Every row gives one point. Two turns around zero, p and q, are shown by what they do to some points. Where does a point land after both, in the order given? Backwards means that the second turn is done in reverse. Each puzzle has new turns, and all numbers are rounded.

Turn p:
.04; -.41; .42 -> .23; .39; .38
-.62; .28; .03 -> -.64; .18; -.14
.43; -.09; -.38 -> .34; -.47; .01
.15; .23; -.07 -> .08; -.10; -.25
Turn q:
-.15; .27; -.52 -> .12; .59; -.06
-.19; .50; -.36 -> .35; .51; -.20
-.03; .17; .42 -> .26; -.35; -.12
.03; -.12; -.18 -> -.16; .13; .07
-.12; -.28; .26 -> -.02; -.30; .27
.48; -.54; .37 -> -.57; -.58; .02
Where do these land?
p, then q: -.21; .07; .02 -> .18; .08; .10
q, then p: .11; -.45; .07 -> -.23; .31; .27
p, then q: .64; .75; -.42 -> -.86; .61; .19
q, then p: -.26; -.09; .35 -> .34; .16; .24
q, then p backwards: -.21; .06; -.18 -> .04; -.14; .24
p, then q: -.07; -.34; .17 -> .19; -.29; -.18

Turn p:
-.01; -.07; -.36; -.29 -> -.02; .33; -.28; .17
.31; -.33; .12; -.16 -> -.44; .12; .15; .12
-.04; .35; .23; .20 -> .28; -.15; .25; -.23
-.22; -.04; -.07; -.08 -> .11; -.04; -.13; .18
-.05; .09; .07; .34 -> .07; -.26; .01; -.24
Turn q:
.11; -.02; .18; -.14 -> -.24; .07; .00; -.04
.27; -.16; .08; .12 -> -.15; .04; -.21; .22
.01; -.15; -.08; -.14 -> -.01; .14; .13; .10
.25; .00; .12; .01 -> -.18; .08; -.19; .03
-.75; .03; -.04; .11 -> .33; -.48; .47; -.12
.10; .29; -.26; .05 -> .27; .14; -.20; -.18
Where do these land?
q, then p: .22; .14; -.11; .15 -> .01; .21; -.20; -.13
q, then p: .22; -.13; -.01; .03 -> .13; -.07; -.14; -.15
q, then p backwards: -.36; -.01; .47; -.03 -> .14; -.22; .40; .35
q, then p backwards: .12; .08; -.12; -.18 -> .15; .13; -.13; -.10
p, then q backwards: -.41; -.18; .18; -.03 -> -.13; -.27; .01; .38
p, then q: .21; .10; -.42; .06 -> .22; .29; .09; -.31

Turn p:
.19; -.14; .06; -.02; -.18; -.18 -> .09; -.10; .13; .13; -.25; -.11
.12; -.04; .18; -.35; .12; .21 -> .00; -.22; .03; -.02; .29; -.31
-.29; -.41; .05; -.31; -.18; .12 -> .16; -.53; .15; -.06; .14; .20
.10; .75; -.63; .24; .16; -.25 -> -.39; .94; .22; .05; .00; .16
-.31; .02; .38; -.30; -.19; .01 -> .51; -.18; .05; -.04; .26; .01
.19; -.21; .23; .21; -.12; .48 -> -.03; -.28; -.25; -.43; -.18; -.25
.01; .03; -.26; .53; .38; -.40 -> -.33; .38; -.33; .37; -.27; .29
Turn q:
-.17; -.32; .20; .09; .18; .08 -> -.16; -.23; -.13; -.27; -.05; -.21
.61; .54; -.35; -.01; -.23; .35 -> .50; .47; .23; .63; -.16; -.11
-.16; .16; -.16; .23; .01; -.11 -> .02; .04; .18; -.12; -.20; .24
-.08; -.32; .18; -.18; .09; -.56 -> -.39; -.08; -.42; -.16; .24; .28
-.41; -.27; -.07; -.37; .30; -.13 -> -.55; -.39; .06; -.01; .17; .05
-.16; .22; .45; .10; -.06; -.28 -> -.02; .27; .00; -.46; .26; .13
.26; .03; -.10; .28; .04; .10 -> .16; .15; -.08; .06; -.32; -.08
-.22; -.22; .23; -.32; .31; -.04 -> -.46; -.18; -.05; -.11; .24; -.18
.33; .18; -.37; .19; -.64; .60 -> .90; -.05; .21; .43; -.18; -.13
Where do these land?
p, then q: -.06; -.01; .21; -.33; -.12; .02 -> -.16; .14; -.33; .00; -.05; -.12
p, then q backwards: -.36; .13; -.19; -.20; -.21; -.41 -> -.06; .46; -.31; -.07; -.33; -.09
q, then p: -.15; .13; .05; .12; .22; .46 -> .44; -.04; .05; .31; -.12; -.09
p, then q backwards: -.16; .30; .52; -.13; -.18; -.46 -> .44; .24; -.06; .08; -.54; .30
p, then q: .32; -.08; -.31; .09; -.31; .12 -> .13; -.13; .00; -.18; .50; .08
p, then q: .42; -.05; -.14; .36; .18; .18 -> .04; -.26; .26; -.04; .19; .47
p, then q backwards: .19; -.42; -.36; -.04; .33; .22 -> -.29; -.33; -.11; -.31; .43; -.14
p, then q backwards: .09; -.53; -.17; .43; .10; .36 -> -.23; -.56; -.10; .21; .36; -.30
p, then q: -.29; .53; .40; -.30; -.01; -.49 -> .03; .79; -.12; .07; -.42; -.19

Turn p:
.31; -.16; .33; .12; -.11; .06; .17; -.22 -> .38; .25; -.01; .24; -.01; .04; -.25; .10
.17; .22; .32; .26; -.15; -.42; -.61; -.15 -> .29; -.13; .42; .31; .43; -.48; .12; -.20
-.43; -.43; .20; -.04; -.39; .13; .35; -.66 -> -.01; .66; .25; -.10; .02; .46; -.55; -.36
-.03; .04; .09; .10; .36; .01; -.08; -.12 -> .08; .06; -.09; -.15; .32; -.03; .08; .15
.02; -.31; -.41; .10; -.11; -.30; .16; .10 -> -.51; .01; .06; .18; -.14; -.11; -.25; .18
.17; .34; -.40; .57; .18; .23; .32; .13 -> -.08; .16; .16; -.11; -.28; -.01; .41; .72
.17; .37; -.61; -.75; .15; -.29; -.12; .26 -> -.58; -.53; -.44; .36; -.02; .15; .54; -.21
-.18; -.03; .20; -.05; .15; .75; -.18; .25 -> .37; .06; -.32; -.63; -.27; -.10; .14; -.14
-.21; -.04; .29; -.32; -.09; -.17; -.02; .42 -> .06; -.54; -.03; -.11; -.06; .08; -.25; -.25
Turn q:
.23; -.03; .45; -.13; -.15; -.36; -.10; -.25 -> .05; -.49; .16; -.34; -.32; .00; -.07; -.07
.33; -.37; -.09; -.38; .28; .42; -.32; -.26 -> -.21; .31; -.16; -.27; -.46; .33; .50; .11
.35; -.23; .23; .08; -.42; .47; .46; .22 -> .40; -.26; .06; .54; -.09; .54; .20; .19
.12; -.25; -.39; .34; .41; -.48; -.05; -.21 -> -.34; .07; -.53; -.22; .03; .05; -.32; -.48
.21; .52; -.52; .46; -.34; .13; -.03; .37 -> -.02; -.11; -.46; .73; .20; -.48; -.01; .21
-.07; -.38; .15; -.17; -.21; -.59; .33; -.13 -> .25; -.37; .17; -.27; .11; .18; -.05; -.61
-.22; .43; .06; .05; .36; -.15; .04; -.28 -> -.41; -.03; .12; -.28; .29; -.14; -.26; .18
-.33; .27; .02; -.39; -.21; .21; -.11; .29 -> .16; .20; .43; .13; .11; -.36; .29; .17
-.35; .25; .14; -.31; .26; .27; -.33; .44 -> -.10; .54; .51; .10; -.13; -.33; .03; .23
-.28; -.22; -.05; .44; .01; .08; .09; -.18 -> .24; .16; -.28; -.12; .25; .20; -.31; .06
Where do these land?
p, then q: -.06; -.15; -.28; .03; -.07; .15; -.51; -.23 -> -.24; -.27; .09; -.31; .39; -.19; -.11; -.10
q, then p: -.41; .19; .12; -.41; .16; .14; -.36; -.25 -> .13; -.61; -.08; .09; .07; .43; -.02; -.17
q, then p: -.06; -.30; .05; .42; -.18; .19; .47; .06 -> .19; .32; -.31; -.10; -.12; -.39; .28; .27
p, then q: -.52; .57; .12; .35; -.25; .00; -.24; .10 -> .07; -.37; .60; -.24; -.18; .51; .04; .00
q, then p backwards: .19; .09; .02; -.62; -.32; -.32; -.09; -.51 -> -.39; .52; -.12; -.02; .14; .15; -.41; .51
q, then p backwards: .24; .25; -.25; .19; .24; .17; -.04; .13 -> .27; -.21; -.39; -.09; .08; -.16; .10; -.06
p, then q: -.41; -.35; -.03; -.19; .39; -.41; .39; -.04 -> -.03; .83; .10; -.18; -.12; -.13; .08; .16
q, then p: .12; .45; .12; -.32; -.51; -.14; -.03; .55 -> .20; -.04; .40; .29; .21; -.14; -.66; .36
q, then p: .58; -.41; .22; .11; .17; -.16; .18; .09 -> .06; .61; .13; -.15; -.34; -.15; -.05; -.33
p, then q: .34; -.34; -.09; .45; .37; .39; .24; .10 -> -.10; .00; .11; .57; -.07; -.60; .15; -.27

Turn p:
-.08; -.32; .66; -.10; -.06; -.27; .38; -.02; .21 -> .33; .01; -.09; .18; .44; .47; -.28; -.39; -.14
-.43; .09; -.05; -.38; .36; -.40; -.06; -.56; -.23 -> -.07; .24; -.38; .32; .04; .40; .20; .24; .66
.00; .31; -.48; -.03; -.33; .00; .16; .09; .44 -> .46; -.03; .08; -.37; .03; -.37; -.04; .40; .05
.54; .18; -.19; .19; .05; .16; -.21; -.07; .31 -> .08; -.08; -.17; -.26; -.52; -.16; -.08; .17; -.36
.17; .06; -.10; -.30; -.18; .58; -.24; .27; .11 -> -.01; .16; -.06; -.31; -.11; -.58; .23; -.31; -.16
-.21; .27; -.30; -.03; .17; .10; -.43; .39; .26 -> .03; .43; .36; -.38; -.31; -.15; .23; .11; .10
.27; -.60; .12; .30; -.47; .04; -.22; -.14; .19 -> -.03; -.61; -.11; -.42; .10; .25; .13; -.24; -.40
.42; .09; -.57; -.08; .09; .17; .06; .72; -.15 -> .14; .02; .49; .22; -.31; -.66; .34; .14; -.34
-.40; -.30; .46; .29; .29; .01; .40; -.41; -.44 -> -.37; -.28; -.03; .47; .21; .42; -.45; -.33; .43
-.28; .22; .46; .12; .07; -.40; .16; -.29; -.70 -> -.56; .14; -.12; .53; .44; .38; -.28; .22; .18
Turn q:
-.02; -.56; .11; .19; -.09; .25; -.44; .20; -.32 -> .34; .04; .15; -.41; -.12; .05; .45; .31; -.38
-.45; .33; -.22; -.29; .05; -.02; .02; -.38; .48 -> -.46; -.21; -.39; .03; -.34; -.08; -.51; -.01; .20
-.30; .03; -.09; -.40; .75; .12; .19; .09; .01 -> .27; .32; -.27; .34; -.22; .00; -.61; .29; -.09
.44; .07; -.34; .07; -.49; -.61; -.05; .25; .00 -> .07; -.49; .51; .14; .20; -.31; .31; -.18; .46
.18; .38; -.08; -.06; -.29; .10; .25; -.26; .29 -> -.38; -.07; -.04; .10; -.07; .14; -.06; -.50; .25
.03; -.40; .19; .02; -.30; .05; .05; -.23; -.54 -> .29; -.21; .05; -.34; .26; .10; .14; -.22; -.50
-.47; -.07; .50; -.05; .14; .42; .08; .51; -.16 -> .43; .40; -.61; -.17; .06; .31; .16; .30; .01
-.06; -.51; .44; .18; .10; -.04; .00; .17; -.02 -> .23; .28; .10; -.45; .30; .09; .03; .29; -.08
.36; .21; -.43; .51; -.25; -.58; -.37; -.02; -.38 -> -.22; -.54; .50; .38; .28; -.41; .55; .08; -.10
-.07; -.38; .16; -.19; .24; .47; -.16; .37; -.14 -> .52; .39; -.09; -.18; -.31; .16; .10; .23; -.18
.29; .40; -.58; .40; -.22; -.28; .28; -.26; .34 -> -.64; -.41; .43; .44; .07; .15; -.04; -.20; .33
.06; .51; .32; -.38; .36; .12; .15; -.45; .45 -> -.46; .50; -.34; .12; -.13; -.19; -.52; -.39; .10
Where do these land?
p, then q: .43; -.33; .51; .11; .27; -.33; .05; .38; -.54 -> -.18; .00; -.25; .06; .40; .45; .37; .21; -.74
q, then p: .04; -.31; -.25; .26; -.30; -.06; -.15; -.01; .20 -> .18; .06; -.01; .03; .33; .04; .01; -.49; -.02
p, then q: .02; .67; .02; .70; -.02; -.01; .01; .45; .25 -> .35; .18; -.52; -.17; .04; -.67; .54; .00; .08
p, then q backwards: -.40; -.21; .12; .19; -.31; .55; .10; -.45; -.52 -> -.16; .48; .04; .04; -.48; -.55; .20; -.39; .39
p, then q: .49; .40; -.03; -.43; .07; .57; -.41; .32; -.10 -> -.07; -.75; -.24; .39; .50; -.30; -.08; -.25; .11
q, then p: -.01; -.32; -.17; .05; .16; -.11; -.34; -.59; .18 -> -.32; .27; .04; .04; .53; .23; .37; -.12; .06
q, then p: .02; -.04; -.25; -.49; -.10; -.61; .16; -.51; .39 -> -.06; .08; -.24; -.41; .01; .78; .51; -.10; .05
p, then q: -.53; -.13; -.05; -.49; .13; -.33; .30; .00; -.34 -> -.52; .50; .19; .21; .12; .34; -.16; .24; .23
q, then p: -.14; .21; .23; -.24; -.08; .15; .04; .35; .37 -> .42; .05; -.08; -.37; -.14; -.23; -.02; .25; .04
p, then q: .09; .06; -.13; .36; .17; .19; .25; .06; .13 -> .02; -.05; .08; -.39; .04; -.26; .27; -.01; .01
